Rows are points. To make a cloud, some directions were put in groups of two or more. Within a group, all points are equally far from the middle, so they leave a hole (a ring in 2 directions, a hollow ball in 3). The other directions are filled evenly. Then the cloud was stretched, turned, moved and blurred a little. Count the holes, and give their numbers of directions, smallest first.

Cloud, 15 rows:
-0.39	+0.39
+0.15	+0.31
-0.51	+0.30
-0.28	-0.69
+0.42	-0.27
+0.05	-0.74
-0.18	+0.43
-0.44	-0.58
+0.00	+0.39
+0.37	-0.48
+0.41	-0.10
-0.18	-0.73
+0.01	+0.39
-0.58	-0.41
+0.05	-0.73
Holes: 1 (2)

Cloud (21 x 3):
+0.61	+0.71	-0.02
-0.09	-0.21	-0.51
-0.68	-0.09	+0.18
-0.09	+0.08	-0.52
+0.72	-0.05	+0.03
+0.28	-0.34	+0.47
+0.25	-0.58	+0.25
-0.62	-0.56	-0.28
+0.52	+0.74	-0.06
+0.58	-0.23	-0.12
+0.48	-0.36	-0.12
+0.19	-0.56	+0.32
-0.40	+0.03	-0.44
+0.78	+0.51	+0.15
-0.30	-0.58	+0.40
+0.58	-0.28	+0.06
-0.24	-0.83	-0.07
-0.25	-0.56	+0.41
-0.09	+0.27	+0.54
+0.58	+0.56	-0.21
+0.15	-0.25	+0.55
Holes: 1 (3)

Cloud:
+0.39	+0.48	+0.19	+0.62
+0.46	-0.36	-0.49	+0.38
-0.11	+0.77	+0.22	-0.13
-0.19	+0.77	+0.16	-0.08
-0.17	+0.69	+0.26	-0.25
+0.15	-0.30	+0.59	-0.01
+0.39	+0.58	+0.07	+0.56
+0.79	-0.22	-0.21	-0.02
+0.47	+0.38	-0.77	-0.13
-0.29	-0.14	+0.51	-0.14
-0.24	-0.13	-0.78	-0.12
+0.68	+0.15	-0.60	+0.32
+0.75	+0.17	-0.57	-0.05
+0.13	+0.34	+0.00	-0.72
+0.36	+0.69	+0.43	-0.05
-0.08	-0.46	-0.58	-0.13
+0.83	-0.04	-0.31	-0.07
-0.54	+0.27	+0.21	+0.06
+0.74	+0.22	-0.26	-0.37
-0.08	+0.54	-0.75	+0.05
-0.06	-0.27	-0.43	+0.56
+0.15	+0.33	-0.02	-0.72
-0.31	+0.39	-0.70	+0.07
+0.44	+0.61	+0.49	+0.06
+0.24	+0.80	+0.05	+0.33
+0.23	+0.65	-0.63	+0.23
+0.01	+0.17	-0.82	-0.40
-0.22	+0.03	-0.83	-0.19
+0.15	+0.31	-0.08	-0.74
+0.17	-0.15	+0.68	+0.19
+0.21	-0.54	+0.16	-0.22
Holes: 2 (2, 2)
